Each row of a before or after table is a point. One or more steps were done to the points. Then noise was added and the rows were shuffled. The steps act on columns, c1 being the first. Write out the steps. A step turns or swaps two columns, mirrors them in a line or flattens them onto one, adds a multiple of one to another, or multiplies or shifts one. Angles are multiples of 10 degrees, from the lower column toward the higher: turns from -170 to 170, lines from 10 to 170 but not 90. Use the fewest steps. Two steps may share a column if one is a turn and the other turns, adds or multiplies; they go together, in the order done. Otherwise the lowest column goes first.
In the rows, zero is written as 128.

Before (13 x 2)
[[102 129]
 [102 145]
 [142 134]
 [110 119]
 [ 83 115]
 [ 96 154]
 [129 167]
 [113 114]
 [121  55]
 [164 170]
 [154 148]
 [143 123]
 [ 94 177]]
After (13 x 2)
[[113 107]
 [109 181]
 [130 143]
 [ 96 148]
 [117  84]
 [188  86]
 [ 67 123]
 [ 90 113]
 [127 108]
 [124 160]
 [140 137]
 [133 108]
 [100 114]]
Steps: turn c1 and c2 by 60 degrees

Before (10 x 3)
[[133 130 119]
 [157 126 154]
 [ 79 163 178]
 [154 104 147]
 [114 144 171]
 [180 122 137]
 [150 101 118]
 [130  99 189]
 [159 146 112]
 [134 109 122]]
After (10 x 3)
[[160 134 112]
 [181 128 138]
 [130 141 187]
 [ 79 198 178]
 [114 176 174]
 [151 117 147]
 [151  93 118]
 [136 124 118]
 [135 104 121]
 [155 143 155]]
Steps: add 0.7 times c3 to c2

Before (10 x 6)
[[ 80 119 149  84 173 107]
 [114 130 149 148 105 112]
 [ 93 131 135  97 128 140]
 [ 54  83 116 121 106  97]
 [159 137 141 132 108 128]
 [116  94 143 136 147  99]
 [110 136 150 203 157  95]
 [152 122  71  91 126 118]
 [143 116 157 115 201 158]
 [143 123 156 172 136 117]]
After (10 x 6)
[[115 165 144 132 148  98]
 [114 130 148 110 104 110]
 [141 148 156  88 135 115]
 [156 123 142 122 108 126]
 [ 55 168 114 149 107  99]
 [141 135 160 143 199 157]
 [ 92 115 133 154 127 140]
 [ 82 121 149 173 171 105]
 [155 121  73 165 126 119]
 [112 147 150  56 159  92]]
Steps: turn c2 and c4 by -160 degrees

Before (10 x 9)
[[132 137 105 112  98 108 133 226 127]
 [110 100 121  54 117 186 137 101 148]
 [127 149 131 166 116 133 138  94 110]
 [160 142 202 136  99 135 103 154 116]
 [114 134 113 166 190 105 149 190 110]
 [155 145 153  81 105 139 138 109 102]
 [173  88 106 139 152 126 147 113 161]
 [128 146  95 142 186 115 107  91 157]
 [130  99 122 141 155 121 105 138 104]
 [104 143 161 113 126 102 135  87 121]]
After (10 x 9)
[[169  84 104 161 157 128 123 112 138]
 [128 149  97 160 181 115 117  96 133]
 [125 146 131 141 114 132 145  95  87]
 [133 127 106 117  97 106 135 227 137]
 [132 116 124 125 158 122  92 139 103]
 [114 122 113 140 187 107 150 189  88]
 [104 137 160 110 125 102 149  89 137]
 [153 143 153  80 101 138 147 112 147]
 [108 102 119  95 121 190 120  98 202]
 [163 155 203 123  97 134 115 154 113]]
Steps: turn c2 and c7 by 30 degrees; turn c4 and c9 by -50 degrees

Before (13 x 12)
[[117 115 145 145 116 101 125 186 149 121 167 144]
 [ 90 108 142 147 109 159 166 107 145 159 119 107]
 [150 138 116 102 134 141  74  99 125 108 138 127]
 [168 105 149 190 120 149 126 136  88 143 145  61]
 [158 101  96 111  86 132 109 137 128 117  91 184]
 [108  83 147 130  87 158  86  82 151 107  85 131]
 [138 156 125 143 140 188 120 152 149 114 105 105]
 [117 115 135 154  83 146 171 101 117  48 157  63]
 [ 87 111 128 131  89  59 146 146 149 147  97 128]
 [150 172 140  98  98 145 130 176 136 152 115 121]
 [123 101 156  98 120 136 178 134 116  86  97 154]
 [110 143 106 119  73 100 117 176  73 105 128 128]
 [167  72 101  73 107 169 109 139 101 125  79 125]]
After (13 x 12)
[[139 151 138 123 146 187 119 181 149 114 106  99]
 [118 121 125 144 140 102 124 172 149 122 167 155]
 [108  94 116 167 115 158  86  97 151 106  85 118]
 [123 113 122 125  97 136 178 139 115  86  97 145]
 [117 119 124 179 137 145 172 109 117  48 157  72]
 [168 115 123 157 184 149 125 147  88 144 145  65]
 [ 89 115 123 153 139 159 167 122 145 158 119 105]
 [109 135 131 177 101 100 117 162  74 106 128 128]
 [ 87 113 122 166 118  58 145 111 149 147  97 118]
 [167  69 107 129  69 169 109 159 101 125  79 110]
 [149 133 129 114 106 142  74 106 125 109 137 130]
 [157  94 116 162  98 131 109 138 127 116  92 173]
 [150 171 143 146  90 144 129 185 137 153 116 118]]
Steps: flatten c2 and c3 onto the line at 20 degrees; turn c4 and c5 by 70 degrees; add 0.5 times c6 to c8; add 0.3 times c11 to c12

Before (14 x 18)
[[ 99 101 101 139 156 109  85 116 136 157 110 164 100  79 135 159  79 174]
 [145 116 102 189 145 107 120  79  89 137  90  98  97  74  81 124 116  89]
 [135 100 106 139 160 125  80  67 139 114 146 102 151 130 111 148 121 172]
 [137  74  90 125  92 116  96  85  83 118 114 142  84  96 146 164  90  91]
 [107  88 155 110 109 146  92 106 106 180 137  88 100 115 111 164 145  87]
 [140 153 143 124 178  85 123 105 108 160  54 120 147 158 141  77 121 178]
 [105 150 120 135  98 106 106 132 139 194  55 137 160 154 157 142 102 164]
 [118  76 152 154 145 133 169 153 160 106 110  96  84 139 119 162  90 109]
 [141 155 159 127 100 135 168  80 130 188 133 159 120  83  86 114 134 137]
 [154 130 150 126 115 154 104 138 103 109 131 138 165 110  78  90  72 105]
 [154 119 130 145 166 135  98 107 137 146 130 136  80 145 150 164  99 156]
 [106 123  69 125 139 159 142 135 154 127  77 136 102 128 154 116 101 148]
 [185  97  96 115 142  80 142 154 157 117 111  89 127 132 109 156 115 146]
 [158  70 108 152 115 141 171 142 164 136 119 137 105 122  86 130 144 146]]
After (14 x 18)
[[153  70 108 149 118 136 142 143 165 134 171 139 106 121 135 126 144 172]
 [104 125  72 128 138 161 118 136 153 123 124 132 101 128  70 118 105 150]
 [142 161 159 127  99 137 148  81 129 188 137 159 116  81 142 113 133 162]
 [133 103 108 139 160 122  63  68 137 115 139 103 153 129 151 146 125 117]
 [121  70 156 150 146 137 169 152 159 107 147  96  85 140 115 162  94 144]
 [188  96  90 119 143  78 119 155 156 120 152  85 132 132 120 154 117 153]
 [141 113 104 192 141 110 153  77  88 138 151 103  98  75  94 127 114 100]
 [106 151 117 135 102 109  84 134 140 197 141 136 161 157  58 140 103 138]
 [136  72  86 126  92 117 139  86  86 117 100 142  81  94  98 162  92  80]
 [157 127 151 126 116 153 131 137 106 107 167 142 165 110 143  94  77  95]
 [137 156 143 126 177  79  90 103 109 162 159 122 147 164  61  79 124 152]
 [ 99  98  97 137 152 110  62 115 138 160  97 163 107  80  98 159  77 125]
 [110  85 156 110 111 144 138 107 106 181 132  87  96 117 142 168 144  71]
 [154 119 131 148 171 136  87 110 134 146 119 137  80 143 128 168  98 124]]
Steps: turn c7 and c18 by 50 degrees; add -0.7 times c14 to c15; turn c11 and c15 by 110 degrees
